Each row is a point. Each copy is the shape, with its points in the same order, turned, moved and blurred by noise. Say if it was mirrored as well.
In the rows, zero is written as 128.

Shape (5 x 2):
[[ 84 120]
 [149 153]
 [131 166]
 [ 73  97]
 [160 123]]
Copy 1 (5 x 2):
[[ 82 133]
 [150 113]
 [148 135]
 [ 56 122]
 [139  83]]
Copy 1 is: only turned
Copy 2 (5 x 2):
[[ 97 112]
 [160 145]
 [140 157]
 [ 76  88]
 [164 117]]
Copy 2 is: only turned
Copy 3 (5 x 2):
[[127 169]
 [171 115]
 [176 134]
 [ 98 176]
 [141  94]]
Copy 3 is: only turned

Shape (10 x 4):
[[ 89 123 151 195]
 [135 123  87  89]
 [141 137  81 108]
 [153 150 101 141]
 [147 120 115  83]
 [149 114 100  94]
 [ 71 163 149  82]
 [137 151  93 153]
 [123 140 159  96]
 [138 114  87 194]]
Copy 1 (10 x 4):
[[116 158  76 157]
 [141  80 131  72]
 [157  86 132  96]
 [156 107 155 130]
 [105  79 146  84]
 [121  81 142  87]
 [122 171 119  55]
 [162 108 131 137]
 [ 90 148 142  78]
 [157  95 103 181]]
Copy 1 is: only turned
Copy 2 (10 x 4):
[[115 196 160 168]
 [128 110  81 112]
 [129 134  85  91]
 [108 156 116  91]
 [107  98 103 109]
 [108 107  86 108]
 [187  97 163 136]
 [117 172 110  98]
 [121  91 147 129]
 [ 95 205 102 126]]
Copy 2 is: mirrored
Copy 3 (10 x 4):
[[186 106  72 157]
 [107 160 145  97]
 [128 166 153 111]
 [150 150 155 143]
 [ 91 136 146 109]
 [109 139 153  98]
 [ 77 164  71 151]
 [163 157 143 144]
 [ 88 123 113 151]
 [205 129 141 122]]
Copy 3 is: only turned
Copy 4 (10 x 4):
[[ 97 125 170  48]
 [110 149  90 154]
 [ 97 130 105 152]
 [ 98  97 128 143]
 [140 144  95 151]
 [122 136  85 146]
 [126 206 164 136]
 [ 80 106 135 132]
 [157 159 138 136]
 [ 68  82 114  86]]
Copy 4 is: only turned

Shape (13 x 8):
[[113  97 116 162 111 125 154 129]
 [132 173 157  77 155 111 106  81]
 [154 111 118 154 121 113 145 133]
 [142  74 135 141  57 161 108 124]
 [139 170 105 134 194 115  55  93]
 [109 119 127 163  67 117 144 150]
 [ 92 102  94 145  71 147 156 179]
 [119 110 143 132 146 160 128 156]
 [130  95 146 155 140  98 134 141]
 [145 192 146 153 195 144 115  65]
 [184 190 111 129 191 118 121 125]
 [137 157 107 106 196 121 112  59]
 [118 148 147 143 132 124  90 117]]
Copy 1 (13 x 8):
[[129 106 109 190 125 106 117 142]
 [125 129 133  92 118 191 148 113]
 [121 113 128 186 111 110 145 118]
 [108  81 113 156  58  74 100 132]
 [ 92 117 173  79 179 133 162 106]
 [128 128 122 194  97 101  99 167]
 [130 131  78 183 106  69 116 191]
 [161 115  94 132 131  90 125 113]
 [136 124 119 178 138 114 107 100]
 [170  94 180 100 158 164 175 111]
 [140 151 169 121 150 133 210 107]
 [107  92 135 102 159 183 184 109]
 [127 124 148 117 130 130 112 124]]
Copy 1 is: mirrored
Copy 2 (13 x 8):
[[109 157  85 130 104 123 145 106]
 [156  96 165  86 147 190 124 143]
 [128 158 115 152 117 116 134 127]
 [ 98 177 102  97 109 110 195 180]
 [115  90 153 174 135 224 125 161]
 [ 82 185 110 106 121 115 158 101]
 [ 77 158  81 118 134  95 192  89]
 [104 100 123 120  99 111 166 129]
 [102 136 112 133 102 112 106 133]
 [167 102 175 144  81 218 131 125]
 [153 100 187 185 137 162 128 124]
 [173  87 124 148 132 212 121 144]
 [ 95 130 148 117 113 173 138 141]]
Copy 2 is: only turned

Shape (17 x 11):
[[103 108 143  99 119 144 182 130 174 165  93]
 [128 176 144 121 185  90 166  82 126 147 152]
 [160 136 174 126 157 188 142 150 132  79 115]
 [102 169 105 126 117 160 118 150 146 116 110]
 [141 160 135 109 101  78 149  66 127  77  90]
 [122 136  74  85 143  88 157 134 103 133 153]
 [180 165 108 107 110 100  95 115 137 134 147]
 [146  96 156 112 148 103 196  63  78 194 120]
 [182 163 156 184 109  98 126 113 153 163 118]
 [102 120 150 181 104 167 132 151 165 170 168]
 [137 108  94 103 177 156 127 151 101 143 131]
 [197  85 136 121 162 100 126  84 128 124 116]
 [161 158 102 179 101  97 113 137  97  97  96]
 [ 80  94 175  64 135 102 103 160 123 111 128]
 [ 96 143 152  98 129  88 146 138 165 123 147]
 [ 56 114 120 153 129  99 151  91 143 170 132]
 [156 162  98 112 148 139  96 163 135 130 144]]
Copy 1 (17 x 11):
[[ 78 131 123 144 138 148 163 101 128 195 147]
 [185  93 111  99 156 128 159 100 172 137 169]
 [ 89  88 144 112  89  97 128 142 206 151  98]
 [129 121 149 181 143 132 129 139 155 133  94]
 [144 115 160 102 136 126 189  51 146 100  89]
 [184  90 107 132 163 100 167 127  95 150 107]
 [164 115 104 107 142 168 170 146 147 106  64]
 [153  85  79  61 116 153 137  55 108 183 159]
 [126 122 132  67 174 198 126 118 177 118 108]
 [ 76 103 125 138 149 175  91 167 130 123 161]
 [147 105  80 138 125  91 108 150 137 173  97]
 [123 121  68  50 131 113 155  93 157 129  86]
 [149 112 162 100 170 138 101 104 147 106  46]
 [130 168 146 116  85  79 159 153 101 140 140]
 [128 130 149 123 149 117 182 143 126 130 156]
 [126 136 114 140 176 141 117  86 100 123 182]
 [156 112 107 139 145 126 136 181 164 134  80]]
Copy 1 is: mirrored
Copy 2 (17 x 11):
[[117  92 165  69 127  82 160 106 127  76 113]
 [109 120 103 161 122  98 168 107 173 132 173]
 [127 169 127 105 150 144 168 177  84  88 132]
 [109 143 132 106 144 128 102 118 112 127  82]
 [144 142  84 108 111  92  84  92 115 100 193]
 [ 63  99  93 138  68 127 126  99 131 114 126]
 [140  97  63 155 126 133 120  93  93 120 116]
 [123  83 157 176  71  69 179 106 132  62 185]
 [196  97  88 157 140  70 130 141 123 110 112]
 [166  94 172 113 114 107 157 153 117 155  65]
 [ 64  98 137 154 114 148 147 146 101  93 111]
 [137  62  95 153 125 125 142 150  97  72 189]
 [145 135  79 154 105  97  58 163 101 105 115]
 [ 62 104 131  81 118  86 155 123  38 153 150]
 [104 104 101  79 118  87 155 105 118 154 134]
 [117  69 179 117 100  76 115 113 158 154 137]
 [ 98 113  88 150 146 147 131 129  99 122  84]]
Copy 2 is: only turned

Shape (16 x 12):
[[162 159 121 132 110 104 118 156 157 146 116 117]
 [165 143 139 130 143 136 141 108  13 173 111 130]
 [149 125 113 177 101 144 141 179 155 165  96 125]
 [108 130 124 164 157 148 147 124 136 156 159 161]
 [173  99 141 129  99 162  82 179 118 180  95 142]
 [ 88 152 121 176 101 173 107 137 114 153 156 166]
 [140 113 115 104 106 151 143 162 158 181 101 163]
 [179 151 126 131 104 178 105 100 126 154 145 145]
 [172 102 115 118  99 106  60 129 147  80 101 118]
 [168 154  84 105 107 136  93 164 133  49 113 119]
 [133 149 149 103 171 146 148 129 132 121 100 137]
 [ 30  66  94 112 149 108  91 158 135 167  93 126]
 [126 125 145 133 104 110 147 166  61  92 124 150]
 [165  93  96 121 106 135 131 110 150 179  95 140]
 [168 120  93 118 107 163 145 169 149 160 230 123]
 [181 107 129 110 174 106 130 156 141 143 110 215]]
Copy 1 (16 x 12):
[[160 122 118 119 151 134 137 140 129  98  96 146]
 [ 54 123 139 179 187  90 125 182 135 132 141  88]
 [150 135 132 122 177 188 108 107 126 112 114 122]
 [136 143 173 124 139 147 121 143 165 177 145 133]
 [113 138 116 174 159 154 107  97 118 129  56 105]
 [137 142 127 160 159 142  83 121 181 181 147 166]
 [130 136 111 135 137 193 127 145 107 158  85 122]
 [155 160 119 167 187 104 139 139 127 172 103 139]
 [188 106 109 169 109  87 129  92  92 102  98 114]
 [195 105 124 201 123 120 133 125  79  85 131 168]
 [111 134 147 151 115 145 189 144 126 132 143 136]
 [106  29 135 123  70 175  95  96 149 175 118 110]
 [ 97 140 133 166 115 114  74 152 109  95 165 137]
 [152 122 115 126 156 146 135 140  99 167  92  75]
 [163 140 195 125 172 131  88 156  89 180  76 192]
 [148 167 165 167  85 157 144 174 138 123  80  82]]
Copy 1 is: only turned
Copy 2 (16 x 12):
[[154 134 121  81  67 108 128 131 100 138 141 128]
 [134 116 102 120 128 145  60 138 128 127 109  18]
 [148 117 120  50 109 115 170  94 126 104 140 115]
 [150 148 133 130 164 139 163 126 112 143 160 105]
 [ 92  97 155  50 105  86 130 101 113 118 114  80]
 [124  80 134 124 147 142 168 102 103 169 167  90]
 [ 93 145 136  42 132 125 131 119 102 124 154 115]
 [129 119 115 106 135  81  92  83  94 177 151  94]
 [145  94 191 104  72  81  79 111  94 119 120 163]
 [152 127 184 101  45 137  88  67 113 150 133 151]
 [149 169 159  90 129 147 103 142 127 169 120 114]
 [103 110 186  99 141 188 173 167  53  78  94 133]
 [121  97 152 131  89 165 100 140 174 121 151  99]
 [129 126 125  54 150 104  93 120  79  96 141 126]
 [ 78 168  86 150 113  96 146  59 105 128 167 132]
 [133 186 193  80 118 106 108 146 117 108 191  78]]
Copy 2 is: mirrored
Copy 3 (16 x 12):
[[163 161 133 100 141 108 111 144 125 116 118 108]
 [125  91 133 224 172  95  61 149 143  99 152 102]
 [145 130 128  79 161 119  93 101 123 108  91 112]
 [129  90  94 129 141 121 112 123 151 185 108 109]
 [ 97 142 119 127 130 107 109  94  96  65 125  83]
 [129  78  98 126 143  80 123  87  97 175 115 131]
 [ 94 144 155  97 115 100 109 120 150 115  92 110]
 [155  93 120 155 107  80 128 141 118 114  88  73]
 [175 171 123 151 138 127 204 129 117  65 123 124]
 [185 135 167 120 168  91 205 134 128  84 135 100]
 [154 127 163 155 125 132 118 123 175 150 136  95]
 [ 93 144  93 109 123 140 136  81 181 124 167 206]
 [123 120 164 172 204 130 136 126  97 147 153 137]
 [118 135 123 129 122 115 108 133 160  78  69 130]
 [107  55 113  67 131 107 144 194 104 137 105  84]
 [ 84 184 128 149 154 116 139 142 171 149 109  57]]
Copy 3 is: mirrored
